Each row of a before or after table is a point. One or more steps were done to the points. Then noise was added and the rows were shuffled. The steps act on columns, c1 being the first. Name the steps. A step turns or swaps two columns, mirrors them in a line or flattens them onto one, adds a multiple of one to another, or multiplies or shifts one. Angles are multiples of 10 degrees, from the lower column toward the higher: turns from -170 to 170, lines from 10 to 170 but not 90. Use the fewest steps. Two steps may share a column if one is a turn and the other turns, adds or multiplies; they go together, in the order done. Otherwise the lowest column goes first.
In the rows, 128 means zero.

Before (14 x 3):
[[196 169 138]
 [127 105 147]
 [104 172 188]
 [118 172 184]
 [113 124  86]
 [183 134 161]
 [154 114  80]
 [134 116 107]
 [102 150 107]
 [108 118 105]
 [210 183 161]
 [146  95 153]
 [116 154 117]
 [209 163 130]]
After (14 x 3):
[[ 96 156 152]
 [217 161 128]
 [153  80 137]
 [131 107 123]
 [112 109 112]
 [127  92 135]
 [112 148 128]
 [100 110 122]
 [159 103 107]
 [233 152 124]
 [234 174 140]
 [ 96 147 119]
 [208 122 140]
 [118 166 154]]
Steps: multiply c1 by 1.3; shift c2 by -10; multiply c3 by 0.4

Before, 14 rows:
[[100 121  99 103 104 147]
 [ 78 196 138  89 129  80]
 [105 139  86 152  78  99]
 [117 159 170 166 110 146]
 [129 146 108 143  95 136]
 [ 75 176 159  96 165 136]
 [ 65 111  95 125 155 113]
 [147 171 130 163 108 154]
 [163  96 172 137 152  81]
 [ 83 139  65  95 106  69]
 [118 127 107 100 112 133]
 [112 103 173 169 149 115]
 [162 182  86  73 125  84]
 [131 128 164 174  91  78]]
After, 14 rows:
[[ 82  82 158 138 182 117]
 [125 163 177 132  97 118]
 [156 130  88   5 123 109]
 [104 132  87 160  58 134]
 [147 192 132  85 104 148]
 [108 143 178 196 153  89]
 [164 143 176 119 160  52]
 [113  92 100 127 110 148]
 [ 63  60 103 221 168 141]
 [ 96  87  89 159  99 166]
 [ 78  89 134 123 126  72]
 [127 170 163 151  79  52]
 [135 149 110 117  82 148]
 [ 80  67  69 160 106 109]]
Steps: add 1.5 times c1 to c2; turn c2 and c4 by -60 degrees; add -0.7 times c3 to c6; multiply c5 by 1.3

Before:
[[181 159 147 124  91 142 136 177 119 104 131]
 [ 92 148 108 102 101 121 119 108 122 144  73]
 [157 146 126 132 152 139 139 151 120 159  92]
 [111 133 149 118 120 131 149  89 135 130 191]
 [ 36 173 123 181  86 114 141  62 188 129 120]
 [ 74 147 157 156 150 129 130 190 151 128 128]
 [136 114 133 178 191 103 163 160 114  89 111]
 [116 119 165 103 168 149 132 174 169 129  87]]
After (8 x 11):
[[ 87 111 123 135 159 135 129 150 113 149 101]
 [180  70 184 146 144 146 128 157 172 138 109]
 [159 165 167 125 122 127  87 128 143 126 172]
 [125  81 200 124 156 124 141 127 214 144  85]
 [211 197 120 152  98 150 118 160 244 109  81]
 [112  92 138 141 157 139  99 119  98 145 104]
 [ 76  84 165 134  91 131 118 166 112 106 148]
 [146 151  88 108 116 113 155 145 116 120  72]]
Steps: turn c7 and c11 by 160 degrees; turn c1 and c11 by 160 degrees; turn c2 and c8 by 80 degrees; multiply c3 by 2; flatten c4 and c6 onto the line at 40 degrees; flatten c5 and c10 onto the line at 30 degrees; multiply c9 by 2

Before:
[[115 143 134 125 120 143 129 115 148 102 128 116 158 109]
 [137 134 116 143 148 131 130 149 149 123 113 135 113 138]
 [115 139 162 150 120 110 135 102 144 132 119 102 138 128]
 [109 117 159 137 133 104 134 132 158 110 126 119 142 117]
 [138 123 138 151 126 143 122 154 148 122 101 121  95 138]
 [136 124 149 120 139 145 152 158 131 121 127 152 123 110]
 [106 129 147 125 126 121 144 120 162 137 116 113 135 108]
 [122 133 126 140 129 121 120 145 127 123  93 127  99 129]
 [136 126 126 126 131 115 127 156 132 125 115  98  99 134]
 [157 132 141 101 137 139 125 144 140 118 125 155 124  89]
 [117 119 148 121 133 127 128 103 143 115 112 112 136 130]]
After (11 x 14):
[[150 121 137 245 126 143 112 157 149 124 115 118 130 137]
 [139 139 116 192 148 129 131 149 150 122 119 139 131 138]
 [130 150 136  46 120 145 130 115 150 100 140 109 139 111]
 [139 123 128 200 131 117 127 154 135 126 116  80 112 132]
 [125 120 149 129 137 143 186 157 130 120 118 166 118 110]
 [127 133 143  99 138 138 122 145 140 119  98 171  98  90]
 [144 113 144  97 134 125 130 101 143 116 136 100 125 131]
 [132 111 161 107 134 104 142 130 158 114 148 113 141 119]
 [145 131 149 105 125 119 170 121 164 138 148 104 127 110]
 [161 138 125 221 128 121 108 145 127 123 127 125 124 132]
 [139 147 160 135 117 112 146 102 145 132 142  84 150 128]]
Steps: mirror c1 and c11 in the line at 130 degrees; multiply c2 by 1.6; turn c4 and c13 by 60 degrees; multiply c4 by 3; multiply c7 by 2.5; multiply c12 by 1.6
